Each row is a point. Two turns around zero, p and q, are shown by what they do to some points. Where does a point land after both, in the order given? Backwards means that the second turn is done in reverse. Each puzzle has new turns, and all numbers are rounded.

Turn p:
[-18 -19 -26] -> [ -3   4 -37]
[ 16 -26  22] -> [ 17 -33   5]
[-12  -2   0] -> [-10  -2  -6]
[-15  11 -13] -> [-14  16  -8]
[-21   2  -4] -> [-19   3 -10]
[51 34 21] -> [30 13 56]
Turn q:
[ -1 -26 -18] -> [-11  -1 -30]
[14 51 -7] -> [21 37 32]
[-14   2  -3] -> [-14   2   5]
[  2 -26  27] -> [  5 -37  -7]
Where do these land?
q, then p: [-19 -23  28] -> [ -1 -30 -28]
q, then p: [-31  20 -47] -> [-51  29  12]
q, then p: [-4 -8 -7] -> [-5  6 -9]
q, then p backwards: [  9 -13  -9] -> [ -4 -12 -13]
q, then p backwards: [28 13 32] -> [ 41 -11  12]
p, then q: [17 11  2] -> [16 -6 10]

Turn p:
[-23  14 -35 -22] -> [-20 -10 -42 -13]
[ 12  -7 -13  -4] -> [ 15   4 -12  -1]
[ 24  11 -26 -15] -> [ 13  21 -27 -17]
[-24  36 -25  19] -> [-42  16 -25  15]
[ 1 -9 40  3] -> [ 3 -9 40 -3]
[  0 -11  32  -3] -> [  5 -12  31  -6]
[ 10 -35  28  22] -> [ 26 -11  35  24]
Turn q:
[-14  -5  -9   2] -> [-12 -11  -7   0]
[-39 -17  -1  19] -> [-30 -29   0  21]
[51  6 35 -4] -> [46 29 30  2]
[-28   0 -10 -22] -> [-30  -6  -2 -20]
[ 1 21 20 13] -> [-2 23  7 21]
[ 30  -5 -34  -7] -> [ 29  -5 -27 -23]
Where do these land?
q, then p: [ 8 -1 72 -8] -> [-20  16  68  -7]
p, then q: [-25  -2 -30  16] -> [ -8 -24 -30  15]
p, then q: [ 16   5 -20  12] -> [  5  15 -24   5]
p, then q backwards: [  3  16 -19 -13] -> [ -1  16 -22  -9]
q, then p backwards: [ -1 -18  -4  -7] -> [ -7  -9   8 -14]

Turn p:
[-25 -25 -45 -18 -24  14] -> [  1 -56 -29   3  -4  18]
[-18   5 -15 -17 -32 -13] -> [ -3 -16 -38   5 -15 -11]
[-6 12 40  8 29 -1] -> [-24  33  24 -18   6  -7]
[41 24  8  3 55  3] -> [ 28  38  32 -19  42  -3]
[19  7 24  3  0 16] -> [  9  24  15  -8 -14  11]
[-25   0  -6  27 -31  -6] -> [-24  -5 -19  34 -13   7]
[ 13 -23  -6  -7   3 -13] -> [ 13 -19  14   2  -2 -15]
Turn q:
[ 21 -28  26 -28   1  -5] -> [ -9 -29  13 -39  -9  -2]
[ 38 -16   2 -24  25 -33] -> [ 21 -40   5 -32  18 -24]
[-12  21 -16  23 -10  43] -> [  8  35  12  32 -12  27]
[-13   9 -14  26 -29  -3] -> [ -9  17  -7  33 -17 -14]
[ 15 -43   0  -4  26 -30] -> [  4 -57  -9 -10  10  -7]
[-29  30  17  31  -3  20] -> [-27  37   8  28  15  17]
[ 9 11 -2  6 -5 -6] -> [  4   6   7   5   3 -13]
[-28  17 -13 -29  -5  15] -> [  7  32 -26 -16  -8  17]
Where do these land?
p, then q: [-21  31   1  14 -22  -9] -> [ 15  22 -21  32   2  -2]
q, then p: [ -5 -25 -17 -26  34  25] -> [ 35 -20  14 -20  -9  34]
p, then q: [ 11 -36 -24 -16   8  -1] -> [ -7 -43  12 -14 -10   2]
q, then p: [ 42  26   4  17 -31   2] -> [-11  41   3  11 -22 -36]
q, then p: [ 33  26   7  -5  -7 -21] -> [  2  18   6  -8   2 -44]
p, then q backwards: [-38  -6  29   2 -18   4] -> [-23 -20  26  -1 -33   2]
q, then p: [-22 -17   1  14  37   0] -> [ -6 -21  23  -3  21  30]

Turn p:
[-14  20   4  16  -5   7   1  36] -> [  6  19 -10  11 -11  32   4  22]
[-15 -25  14 -15 -25   0  16  40] -> [  6   4  -7   3 -55  -6  14  20]
[ -2   9 -29   4   0  11 -38  10] -> [  6  20 -12 -22  10  12 -35   6]
[ 45  23  -3  20 -16  37 -12 -10] -> [ 50 -15 -20  10  29  15 -19 -14]
[-16  -1  14 -26 -17 -37  22   1] -> [-25   7  13  30 -25 -28   9   5]
[ 33  -7 -31  16  50 -17  -1 -46] -> [-25 -28  -6 -27  68 -18   4 -12]
[  9  15 -24 -11  40  22 -11 -17] -> [  2  21  -8 -28  40   1   5 -24]
[-26 -17  15   3 -19  -8  25 -20] -> [-22 -22  15  15 -29   1   8 -18]
[-15 -15  41  -7  -8 -15  -1   5] -> [  1  -5  37   9 -26  -6  11  14]
Turn q:
[-33  31 -14  10   6  29  12  25] -> [-28  -5 -33 -24   4  30 -10  23]
[-15  10  14 -10  21  -7  31  18] -> [-19  19   2  10  -4   6  -7  38]
[ -7 -23 -19 -23 -59  24   6 -24] -> [  1 -17 -31   0 -22 -13  59 -27]
[-10  42  -2   4  33  -7 -27  -8] -> [ -8  11  26 -44  14  15 -25   2]
[ 20  -8  -4  -1   3   4   3 -35] -> [26  1 17  2  8  6 24 -9]
[ -8 -32  18   9  17 -11 -18 -16] -> [ -6   6  20  18  33 -18   0 -17]
[  7 -48   0   7  19 -13  29  40] -> [  9   1 -21  49  15 -28 -18  34]
[ 32  14  10  33   5  10 -21   7] -> [ 18 -22  12   4   3  25 -33 -18]
[  6  18  -6 -17   5   4 -12  33] -> [ -6 -20  -1 -18 -16  -8 -22  19]
[ 18 -18  31 -17 -41   1  30 -20] -> [  2   1   9  42 -36   2  40 -12]
[ -8  15 -27   4  -9 -35 -33 -20] -> [ 13  25   2 -39  -1 -19  -9 -33]
Where do these land?
p, then q backwards: [ 19  15   4  13 -33 -12  -2 -45] -> [ 22 -31  26  27   4   5 -27  20]
q, then p backwards: [ 11  -9  12 -18 -15 -23  -2   7] -> [ -4  -8  13 -26 -20 -11   5  -2]
p, then q: [-33   1 -36 -31  -6  24 -38  24] -> [ -9 -15  13 -60 -40   1   7 -13]
q, then p backwards: [  5  -6  15 -14  26  20  41  -7] -> [  1  16  30  24  13 -22   8  28]
q, then p backwards: [  3 -10  23   3 -30   0   3 -22] -> [-17  10  16 -10  -6  11  30 -14]
p, then q backwards: [-33 -31 -40  15 -40  27  -9 -22] -> [  1  44   3  25 -41   5 -35  35]
p, then q: [ 36 -13   4  11  25  16   6  12] -> [ 27  -6   1  13  -1 -14   5  39]
q, then p: [-23  18  22  32  27 -12 -10  -4] -> [  8  31  32 -14  17  26  -2 -13]
q, then p: [  0  34 -14  -1  11   0   7  42] -> [ 18  29 -11 -19 -22  -5 -30  16]
q, then p: [ 15   1   9 -11  35 -38   2  14] -> [19 15 24 15  9  3 -8 42]

Turn p:
[-28 -50   9  -8  41   1  11  14   8] -> [ 20 -47  28 -25 -27  23   3  -2 -14]
[  9  25  -6 -23 -33  -2  28   4   6] -> [ 12  37 -14 -14  -3 -33   9   3  10]
[ 15  42 -26  11  -7  -9  40 -24  18] -> [ 34  39  -9  -9  47 -10   3  -3  19]
[ 27 -32  34   6   1   9 -28   3   0] -> [-20 -11  12  23 -33  16 -34   8  10]
[-23 -27   4  14  10   1   8  18 -26] -> [  4 -16  16   7 -22  19  25 -16 -18]
[ 18  39   1   9 -17   2  12 -19 -12] -> [ -4  46 -10   9  23  -1  -1   1   3]
[-40  -5  21   8  15   3 -10  14  16] -> [-12 -28  -2 -20  -9  27  23  15   6]
[  0  25 -23 -10 -33  -1   7 -46   1] -> [ -9  33 -24 -18  31 -19 -11 -31   8]
[  4 -23  -5   2  17  34 -34  26  -2] -> [ -1 -38 -20  24 -24  10 -13  13 -21]
[  1  45 -12 -26   8 -22  18 -20 -11] -> [ -1  32  10 -23  40 -24   6   9 -18]
[ 16 -39   3  17  -3 -15 -52  30   2] -> [-24 -47  12  45 -24  -8  -9   2  16]
Turn q:
[ 15  29 -30  28  17   1  31 -24 -17] -> [ 16  50   7 -23   9  31  11 -20   6]
[ 34 -23 -24   1  10  17   1 -21  35] -> [ -3 -28 -17 -36   9  27 -13 -29  16]
[ 19  13  20 -10 -13  14   6 -10 -26] -> [31  2 15 11 -7  2  4 11 26]
[ 38  25  -3  19  43 -23  -4  17 -12] -> [ 17  26 -12  -4  63  10   2   9  -1]
[-19  12   7   1 -21 -17   8 -33  -2] -> [ -5  25  15  -3 -24 -23 -12 -11  13]
[-10   7 -33   1 -59 -11 -39 -20 -23] -> [ 37  17 -25 -10 -54 -25 -31   2 -20]
[-34 -31  18 -47   9  31   0   8  15] -> [-34 -53  30   2 -21   4   5  25  -4]
[ -6 -19  -4 -19  -3  -7  36  25  31] -> [-23 -28   6 -12   4 -15  39 -19  -7]
[ -2  28  12  -6 -20   5  27 -15 -13] -> [ 12  23  18   1 -20  -8  20   1  26]
[-21 -19  25  19  11   9   8  11  -1] -> [-23  -6  10  36   3  11   4  -7  -5]
[ -8   2  18  18   7   8 -54  32  21] -> [-22 -13 -46  30  11   0 -19  31  -7]
[ -6 -23  -5  -4  19 -28 -19  30  -7] -> [ -4 -14  -2   8  28 -15  -8   7 -41]
Where do these land?
q, then p: [-2 13  2 -3 27 38 10 -9 27] -> [ 16 -16 -33 -32 -20  10   6  10  -3]
p, then q: [-27  25  16   5  45  39 -23   3   9] -> [ 12 -28   5   5 -10  42  26  24 -41]
q, then p backwards: [-19   2   5 -22  12  32  -3 -37  -6] -> [  8 -22  50  -2  15  -8  -1  -2  13]
q, then p: [ 35 -31 -12  -3  -7 -44 -18   5   4] -> [-11 -20  39  12  23 -14 -35 -15 -18]
p, then q backwards: [ 25  26 -38 -13  -1 -19   8  19  -3] -> [  9  13  20  -9 -10 -43  -5  26 -19]
p, then q: [ -8 -26  10   3 -14 -24  19   5  15] -> [-11 -18   1  -4  -6 -21   1 -15  32]
q, then p: [ 10  19  30 -10 -33   9  12  26 -21] -> [35 16 17 22 -2 -2  9  4 40]
p, then q backwards: [  5 -20 -28  -5 -32 -23 -22  13   9] -> [  3 -16  32  -6 -33 -20   7   3  25]
p, then q: [-32  36  10  14  22  16  -6 -33  12] -> [-14 -14  18 -22   0  41  16  35 -14]
p, then q backwards: [ 19  -1  30   2 -20  -8   9  -8 -20] -> [-28  16   8  17   0  -1  12 -26  -9]
p, then q: [ -4   4   1  41   2  42  14 -11  -8] -> [ 16   9 -15 -16 -16  51   5   1  13]
p, then q: [ -1 -47 -24  -9   1 -59  -1  27 -19] -> [ -5  -6  31  38  13 -38 -22 -49  23]

Turn p:
[-10  39  -5  39   2   9  36  24   4   7  25] -> [  4  -5   6  -5 -16   5 -18  26  66   7   4]
[-11  -7 -16 -38  11  -2  11   6  31  15  23] -> [-26 -31  25 -19 -19 -16   6  15 -14 -13   6]
[ -1  -2  -9 -15  -9 -23   3 -12 -14  30   4] -> [ -5 -16 -26   3  -3  -1  21  24 -13  -7   0]
[ -3   4 -32  45   6 -15   2  23  -4 -21  16] -> [-26  30  -9 -16  19   3 -17  10  41   1  15]
[ 18   4  13 -15  27 -16  14  -9  16   9  25] -> [  1 -34  -1   0  -8 -14 -27  10 -11 -10  22]
[ 24 -33  29   8 -21  23 -51 -41 -17  -4 -35] -> [ 38  36 -28  20   8 -17  17 -51 -43   6 -16]
[ 10 -26  40 -19  -9 -24  12  20  -6   7   8] -> [-13 -19 -15  24 -20  23 -16 -12 -17 -34  -5]
[-30  -9  11 -20  38 -15  12   8  11  28   1] -> [-21 -18   8  -3 -36  11 -15  27 -28  16   8]
[  0 -13 -16 -25  10   1  21  13  39  37  -7] -> [-16 -27  11 -34 -26 -12  -6  21 -18  -8 -27]
[ -9  -6  18  12 -41  14 -33 -43  -8 -38 -28] -> [ 35  51  11  37  25 -10  27 -24 -16  -4  -9]
[ -6   7 -27  16   5  27   6  19 -29 -18  23] -> [-24   0   2  -2  12   1  10 -16  45  26   9]
[ 11  18  16  -8 -26  12 -61 -13  -4 -14 -38] -> [ 51  30   3  -9  17  17  33 -33 -27  -4   3]
[  7  24 -24  21   7   8  25   6 -19 -36 -16] -> [  0   4  11   2  45  11 -13   4  35  24 -10]
Turn q:
[-28  35  -9 -35  12   0  43  22   0  51  -3] -> [  5  35  30  -3 -14  32  -1 -24 -44 -47  18]
[  5 -32  -5  35 -54  10  13 -16  -3   2 -20] -> [ 22   5 -38 -15 -15 -34 -26  43  -2  -1  -9]
[ -1  32  -2 -24  -4  -2  -8  -5 -21  12  -1] -> [  5  10  34 -13   3   1   1  -7  13 -16  19]
[  8 -27   8 -19   9  -1 -26 -16   2 -64   5] -> [-30 -40  -9 -17  37  -9  23  12  17  32  -7]
[ 19 -36  13  -6  15  21 -37  -7 -19 -20  16] -> [-20 -43 -21  -9   6 -12  -3 -17  27  25  18]
[-13  33  -1   8  30   6  29 -11  -6  10  -5] -> [ -9  13  18  20 -28  17  26   6  -5 -23   8]
[ 26 -17 -14  27 -32 -10  -5 -23  20  10   2] -> [  5  24 -26   5   0 -40 -19  10  14   6 -23]
[-24  26 -10 -10  12  20   0  11  21  15   2] -> [ -3   6  16  30  13  16  -6  -4 -19 -22  15]
[ 20  23   8 -19   6  10  25  23   5  15  -1] -> [ -6  10   7  -7  -5  33 -10 -16   4 -33 -10]
[ 16 -21 -32  42 -37  -8  -3  14  -8 -10   1] -> [ 36  22 -44  -4   5  -9 -10  21  18  23  -4]
[  6 -34 -28  26 -11 -20  12 -18   2  12 -18] -> [ 20  19 -36  -3 -12 -37  14   6 -11   3 -12]
[-24  22  33 -14   6 -13   2  27   4   2  48] -> [-20   8  37   2  -2  42 -22 -15 -15  31   4]
[-10  -5  37 -11  48 -12 -44   0   3 -35 -28] -> [ -2 -69  29  12  12  -1  35 -15   4  20 -17]
Where do these land?
p, then q: [-13  30  13  18 -20  28  19  15  17  -3   9] -> [ -9  -9   2   8  11  -4 -31   9   3 -11 -47]
p, then q backwards: [ 22   1 -22 -31  -5  -9 -35 -18 -10 -38 -37] -> [-27  -5 -35 -50   4 -25  -9  25  23 -12  -8]
q, then p: [ 17 -11 -58 -22 -28 -23  -4 -30 -36 -19 -18] -> [-16 -63  22 -18  22   9 -24  36  -6 -23  22]
p, then q: [-13  10  28   8   8  26   1  37 -18  20  10] -> [ -9   8 -14   6   9 -28 -45  20  -6 -19   3]
q, then p backwards: [-34 -27   7 -11  24  10  18 -27  16  18  -3] -> [ -9 -43   4 -36   9 -12 -11 -18   5  13  14]
q, then p backwards: [ 6 -5 26 32 11  3 34 30 10  9 -8] -> [ -6 -11  40  -1  -8  -5  13  22  -7  33 -24]
p, then q: [ -4  16  28  29   1  -7   4  17 -18 -30  27] -> [-22   5  -4  49  13  -5 -23  10  16  15  -3]
q, then p: [ 27   6  -9 -49 -16 -24  -6  -5  -2 -14   3] -> [  8 -29  34   4   0   6 -12  14 -40  13  14]
p, then q backwards: [ -1  13  47  33 -14   0  -5   3  -2  23   5] -> [ 15   7  -8  46  -2   9  11  21 -17  29  -8]
q, then p: [ 17 -47 -24  -6  31  24  -7 -36  22  22  11] -> [-33  31  -5  13  27 -21  12  55   1   5  20]
q, then p backwards: [-17  48   4  19  18  -8   6  16   6  19   8] -> [-38   7  41  -2 -14   4  -1   5   1 -24 -11]
q, then p backwards: [ -6 -33 -39 -21 -12 -19 -25  -3  16  -6  -7] -> [ 35  -6 -30   1   3   4 -21 -40 -11 -12 -12]
